Each row of a before or after table is a point. The points were changed in one or more steps. Then noise was added and the rows were shuffled. The steps act on columns, c1 being the first. Write out the steps. A step turns or swaps two columns, mirrors them in a line or flattens them onto one, adds a multiple of one to another, or multiplies or shifts one. Angles are multiples of 10 degrees, from the lower column toward the higher: turns from -170 to 170, lines from 10 to 170 but not 90. Use the fewest steps. Two steps may share a column if one is a turn and the other turns, adds or multiplies; they go together, in the order done. Otherwise the lowest column goes first.
In the rows, 128 means zero.

Before (12 x 3):
[[126 178 118]
 [ 81 166 125]
 [ 53  89 160]
 [138 192 117]
 [124 167 119]
 [134  86 126]
 [110 190 164]
 [146  86 137]
 [108 131 139]
 [134 123 162]
 [115  99  95]
 [144 144 166]]
After, 12 rows:
[[167 171 103]
 [166  93  53]
 [118 154 129]
 [101 112 115]
 [163 135 139]
 [142 130 111]
 [139  87 151]
 [119 167 124]
 [123  93 135]
 [123 154  84]
 [163 125 134]
 [120 165 137]]
Steps: swap c1 and c3; multiply c2 by 0.7

Before, 8 rows:
[[140 150 102 214 171 138]
 [152  83 114 118 111  62]
 [ 89  90 106 149 152 134]
 [131  83  96 119 132 131]
 [124 131 112 134 168  84]
 [118  87 159 124 132 143]
 [137  82 148 119 160 144]
 [146 174  88 136 126 133]]
After:
[[115  85 147 120 112 151]
 [211 148 103 102 118 135]
 [132 178  82 106  75 139]
 [155  89 108 166 102 140]
 [128  82 157 142  84 140]
 [118  84  94 119  72 129]
 [118  83 114 104  63  58]
 [133 134 118 128 117  84]]
Steps: turn c1 and c4 by -100 degrees; shift c5 by -50

Before:
[[130 121 130 104  65 150 113 117 113 181 171]
 [136 157 154 180 143  97 154 125  99 105 110]
 [112 166 101 161 108 100 144 103 119  93  82]
 [132 101 111 184 110  77 152 110 127 108 138]
 [133 115 148 159 108 112 139 123 147 114  76]
 [158 145 141 118  84 117 162  70 143 181 165]
 [ 65 128 128 179 141 109 163 129 147 103 101]
 [122 111 171 110  81  97  89  66 133 160 185]
 [160 135 118 120 140 125 103  89 149 157 156]
 [143 149 142  59  75 112 113 137 159 158 177]
 [ 96 112 119 124 141  78 147 126 115 137  85]]
After:
[[158 125 141 121 120 120 212 190 140 240 169]
 [136 108 146  53  68 111 164 128 162 213 174]
 [131  99 157 178 149  99 209 143  97 163 108]
 [ 93 140 122 129 146  79 200 122 120 195  83]
 [134 144 153 155 110 116 187 124 144 174  78]
 [110  97  98 158 124 107 194 166 122 153  80]
 [ 61 131 127 176 144 110 213 127 147 160  96]
 [127 158 110 188 114  77 206 130 125 170 135]
 [136 140 129 110  71 143 161 140 114 233 167]
 [161 134 113 118 171 129 156 176 148 211 154]
 [128 154 168 109 123  94 137 176 132 218 184]]
Steps: add -0.7 times c8 to c5; turn c2 and c8 by 160 degrees; shift c7 by 50; shift c10 by 60

Before, 14 rows:
[[ 73 125 140  88  93 108 124 169 114 139 133  96  74 130]
 [124 177  93 139 118 114 134 164 170  93 114  93 153 142]
 [134 141 123 113  95  89 137 155  85 128  84 140  81 136]
 [125 138 146 170 164 147 154 112 119 132  99  97 115 168]
 [140 157 154 149 121 184 144  99 118 170 150 139 125 125]
 [142 119 161 148 111 141 124 123 113  93 165  98 171 143]
 [115 138 117 178 119 149  81 143 105 126 109 125 140 138]
 [153 154  96 200 103 122 105  68  96 132 127 105 108 112]
 [107 126 153  68 122 109  83 164 150 119 163 119 150 178]
 [107 149 135  64  73  96 120 161 154 174  90  99 167  98]
 [110 136 132 103 151 187 158 118 110  98 105  90 136 193]
 [112 120 117 140  78  96 195  95 128 106  80 165  94 163]
 [ 91 128  81 143 150  71 107 148 101 124 183 148 106  97]
 [123 130 161  84 138 175 109 142 154 138 104  91 118 105]]
After:
[[ 74 104 109  81  88 109 125 169 123 138 129 166  84 129]
 [153 147 115 199  99 123 118  68 173 134 119 150 115 111]
 [115  85 135 142 146  98 163  95 135 106 105 196 116 166]
 [126 157 110 165 111 147 143 109 116 134 109  91 101 169]
 [122 177 137  85  96 177 128 144  89 139  98 111 111 105]
 [115 159 113 171 124 151 110 143 148 125  92 128 142 139]
 [107 105 135  70 118 111 105 163  94 118 144 122 151 179]
 [142 132  97 139  94 143 121 123 107  92 162 119 172 142]
 [ 94  71 126 143 154  71 115 148 183 125 175 124 103  96]
 [139 214 107 140 134 183 133  98 111 171 155 139 126 124]
 [106 115 147  71  80  94 128 158 109 174  89 155 177  98]
 [108 196 110 101 100 187 142 120 134  99 116  92 124 193]
 [124 163 182 156  92 114 133 166 140  93 114 118 147 139]
 [137 103  94 102 130  87 136 154 154 126  90 178  99 138]]
Steps: add 1 times c6 to c2; turn c3 and c9 by -120 degrees; add 0.3 times c3 to c4; turn c5 and c12 by -70 degrees; turn c12 and c13 by 20 degrees; turn c7 and c11 by 20 degrees; multiply c7 by 0.4

Before, 12 rows:
[[141 126  70  76 122 129 115 155 113 161 160 147 111 175 138 114 126 163
  115 145 166 173 136 153]
 [133 119 144  88 156 110 122  92  78 101  92 134 125 124 130 186 103 169
  132  92 161  80 143 155]
 [101 124 109  97 201 138 104  85 131 104 183 122 150 110 110 121 159  95
  166 150 117  89 116 155]
 [138 124 100 115 207  85 106 159 101 168 168 134 142 110 109 109 111 183
   77 128 174 128  91 104]
 [153 119  91 161 206  92 122  90 130 126 152 101 129 155 184 167 129 118
  160 179 116 137 131 131]
 [148 137 119 163 206  86 105 141 131 127  88  85 130 133 160 177 155 140
  145 149  97 147  83 158]
 [ 85 151 130 166 174 145 114 160 109 158 122 110 172 135 117  96 170 123
  101 120 169 154 132 120]
 [ 75 109 138  98 111 148 156 139 166 142 135 129 141 147  97 170 141 108
  149 110 132 161 153 122]
 [ 84 150  98 125 123 136 162 134 132 117 171 156 132 169 144 186 167 192
   88 174  84  87 140 117]
 [145  70 149 122 114 125  93  96  89 102 136 151 166 107 143 117 156 130
  159 127  92 148 140 137]
 [163 153  93 123 133  80  95 151 162 148 135 119  92 195 139 116 155 116
   85 100  92 131  96 126]
 [107 135 125 169 130 109 159 141 133 140  90  77 129 130 137 144  97 116
   90 125 160 152 124 139]]
After (12 x 24):
[[134 113 144 123 157 108 123 103  79 101 156 161 156 111 132 107 103 197
  165  93 172  83 143 154]
 [151 117  90 141 205  92 123 108 129 127 139 123 158 163 184 150 130 162
  113 178 112 138 132 131]
 [ 75 104 137 133 110 149 156 148 166 141 140 111 130 136  97 160 141 161
   93 110 133 163 151 122]
 [160 160  90 150 130  79  96 116 162 149  91 134  85 185 141 133 153 112
  182 103  85 131  95 127]
 [143 126  71 136 124 131 113 132 114 161  95 143  99 155 138  90 128 127
  112 144 179 174 136 150]
 [146 139 118 131 204  88 104 137 131 127 165  75 120 143 157 131 155 179
  177 148  90 148  83 159]
 [ 84 158  97 143 122 136 163 135 129 114  71 149 126 165 143  86 165 205
  114 174  72  85 138 116]
 [ 86 159 129 135 174 147 112 183 110 159 110  57 132 149 115 121 168  97
  135 119 182 154 131 121]
 [104 137 127 135 129 111 158 139 133 140 122  68 118 144 136 144  99 139
  195 125 170 151 124 140]
 [137 123 100 120 207  86 105 158  98 166  63 103 113 109 109  69 111 130
  158 128 189 131  91 106]
 [102 121 109 121 198 140 104 118 133 101 124 132 174 101 111 156 159 108
   54 151 114  87 115 153]
 [143  50 147 121 115 127  92 133  87 103 144 143 178 108 142 122 153 121
  105 126  80 147 140 136]]
Steps: multiply c2 by 1.3; flatten c4 and c14 onto the line at 70 degrees; turn c11 and c19 by -130 degrees; add -0.7 times c6 to c19; turn c8 and c13 by -50 degrees; add -1 times c8 to c12; turn c16 and c18 by 70 degrees; multiply c21 by 1.3

Before (12 x 64):
[[ 79 132 174 148 157 129 163 129 177  94 161 111 109 151 162  96 155 116
  115 159 143 136 107  98 103  95 107  92 168 160 159 132 119 150  88  89
  184  82 155 157 139  97  95 123 161 172 137 163  79 164 126  99 113 148
  169 152  98 119 154 117  86 158 127  79]
 [153 153 168 198 134 155 163 183 184 166 133  85 153 181 121 112 120 145
  109 126 172 171 130 131 154 104 128 133  97  70 146 172 142 149  84 155
  150 152 111 160 145 127 127 139 134  95 126 143 107 146 126  87 137 131
  108 140 172 160 109 151 122 178 155 161]
 [156 100 121 140 147 101 164 175 129 143 165 103 112 151 107  77 127 111
   84 125 151 174 140 104 141 123  99 115  88 160 139 109 146 108 128 114
  116 105  96 123 135  80  80 172 145 169 100 132 149  96 152 169  90 150
  173 181  98 105 138 186  89 150 209 106]
 [127 106  97 125 119 154 104 178 107 104 125 132 110 116 190 113 147  68
  103 128  94  85 129 123 119 148 181 158 114 134 122 148 102 129 106 146
  147 140 157 123 103 168 106 124  95 123 144 109 114 138 101 163 178  92
  165  93 116 183 118 107 122 117 126 149]
 [140 104 134 161 120  91  79  98 128  97 164 145 130 112 124 158 133 132
  160 111  84 139 119  81 123 116 172 133 131  95  81 133 115 125  85 155
   99 157 178  93 176  87 106 109 132  83 126 129  83 163  98 113 167 128
  116 141 112 107 159 179 121 150 121  93]
 [145 103 136 168 145  72 150  98 169 113 104 144 156 138 114  76 130 142
  139 137 115  88 130 133 164 123 107 136 178  65 126 151 166 142  95 157
  109 172 150 134 115 106  81 121 123 144  90 138  87 143 158 116  94 124
  118 126 102 127 171 142  94  95 169 136]
 [157 161 134 145 109 145 155 113 195 108 189 129  78 164 131  81 140 145
   94 127 162 120  70 134 157 105 183 113 128  81  92 182 143 118 165 178
  103  92 134 117 174 130 121 107 106  87 143 126  71 151 168 170 176  70
  173 112 146 179 157 130 162 124 137 149]
 [136 117 170 210 102  91 160 158 151 131 185 118  76 145 183 145 194 112
  167 119 139 106 113 121 108 173 126 127 133 139 157 160 101  61 161 168
  143 169 102 132 109 140 100 121 149 151 132 195 162 124 113 165 106 144
  123  92 113 113 163 158 171 156 167 160]
 [142 101 112 116 138 136 123 156 131 110 157 123 128 145  99  97 161  88
  122 160 102  80  72 120 184  93 118 125  91 121 109 179  81 107 141 110
  143 151 135  88 171 160  91 167 169 119 136 188 128 141 165 102 107 164
   97 174 158 172 126 132 137 118 183  82]
 [ 92 116 102 170 150 132 134 126 122 166 106  84 100 191 117 120 138  80
   96  78  89  96 148 126 156 188 133 141 182 111  85 116 165 150 137 106
  161 169 116 125 134 101 128 111 117  95 118 180 137 113 168 169 151 103
  183 134 120 143  90 177  85 108 125 144]
 [ 77  98 122 144 160  67 103 117 131 151 138 155 140 150 134 105 148 133
   98 168 117 174  97 137  98 138 177 128 106 160  92 129 130  73 165 176
  117 123 142 160  94 156 112 153 123  94  89 100 134  93 109  81  91 108
  111 129 137 163  99 110 132 118 139  92]
 [131 144 114 158 142 155  81 147 125 120 109 108 152 134 159  81 121 131
  105  92 171  86 146 118 109 121 108 120  99 153 167 132  91  84  86 160
  174  84 126 123 136 106 135 198 180 107  98 122 128 141  77 123 153 151
  160 100 155 151  91 113 154 129 126 155]]
After:
[[157 121 133 144 109 145 155 112 195 108 189 127 163 154 131  81 164 143
  194 126 162 158  71 133 159 107 184 114 152  81  93 185 143 119 167 179
  133  92 136 118 133 130 120 107 106  87 143 126  70 152 169 169 177  65
  174 113 146 179 155 131 148 124 137 151]
 [139 137 135 161 119  90  80 100 131  98 165 145 133 113 125 159 124 132
  140 111  85 125 118  81 124 116 173 132 155  96  82 133 114 125  86 155
  135 156 179  93  68  87 106 109 133  83 125 130  83 164  98 113 168 131
  116 140 112 107 159 180 117 150 121  93]
 [ 91  96 102 171 150 132 135 126 123 167 105  83 151 187 116 120 146  79
  141  79  91  76 149 126 157 188 134 141  87 111  86 117 164 151 137 104
  175 171 115 125 132 100 127 111 118  97 117 180 137 115 169 169 153  93
  184 134 117 143  91 177 142 107 124 145]
 [126  94  97 126 119 154 104 180 108 103 126 132 154 110 189 112 134  67
  108 128  95 107 128 123 119 148 182 158 112 133 123 148 101 129 107 147
  112 139 155 123 142 168 106 126  94 122 144 108 115 138 101 162 176  93
  165  94 115 183 117 107 165 117 126 148]
 [142 106 112 116 138 135 123 155 132 110 158 122 157 151  99  96 113  88
  150 161 100 121  73 120 185  94 119 123 119 122 109 181  80 107 141 112
   90 153 136  86  87 161  91 168 170 118 137 189 128 140 164 102 107 161
   98 173 158 172 127 132 176 118 182  82]
 [155  75 121 140 146 102 165 175 130 145 165 105 135 155 105  77 141 109
  138 123 151 108 139 105 142 123  98 116 148 161 139 110 147 107 128 114
   91 104  96 123 126  81  80 171 145 169  99 133 147  95 153 170  90 145
  173 180  98 103 139 186  71 151 209 107]
 [ 78  85 122 145 161  67 102 117 132 151 138 156 139 145 134 107 107 132
   99 166 117 147  98 139  98 139 178 128 142 160  93 127 131  73 164 178
  109 123 142 160 147 157 113 153 125  95  89 101 134  93 108  81  92 103
  111 129 137 166  98 109  87 118 140  90]
 [ 78 120 173 148 157 129 163 130 177  93 162 111 161 155 163  97 130 115
  145 158 143  92 107  97 103  96 108  92  65 160 158 130 118 149  87  89
  158  80 155 159 130  96  95 123 161 172 137 163  79 164 126  98 113 145
  169 152  98 120 153 118 106 158 128  78]
 [136 152 170 210 102  90 159 158 150 130 184 119 210 147 182 146 140 112
   92 119 139 160 113 123 109 174 126 128 111 140 158 160 101  62 161 167
  131 169 101 133 116 140  99 121 149 149 132 194 162 125 112 164 107 141
  125  93 113 112 161 158 161 156 167 160]
 [130 122 113 158 141 156  81 148 125 120 108 108 110 139 157  81 110 132
  150  92 171 140 147 119 110 120 107 120  87 153 167 133  92  83  86 160
   92  85 126 124 144 105 135 198 180 105  99 123 127 142  77 122 152 149
  162 100 155 150  91 114 176 129 126 155]
 [143 121 137 169 144  72 150  99 169 112 104 142 115 139 115  76 103 141
  102 138 114  82 129 134 164 122 107 135 137  66 126 150 168 142  95 156
  180 173 151 133 115 106  80 121 122 144  89 139  87 144 158 117  95 122
  118 126 101 126 171 141 154  94 167 136]
 [152 128 168 198 133 156 163 182 185 165 135  86 109 182 122 111 111 144
  161 127 172 138 130 129 156 104 128 133 110  69 145 173 142 148  82 155
   94 152 111 160 140 128 124 140 134  95 126 143 106 146 126  87 137 123
  109 140 172 161 109 152  84 177 155 161]]
Steps: turn c2 and c19 by -50 degrees; turn c19 and c41 by -130 degrees; turn c13 and c17 by -120 degrees; turn c14 and c54 by -10 degrees; turn c22 and c61 by -70 degrees; turn c29 and c37 by 100 degrees
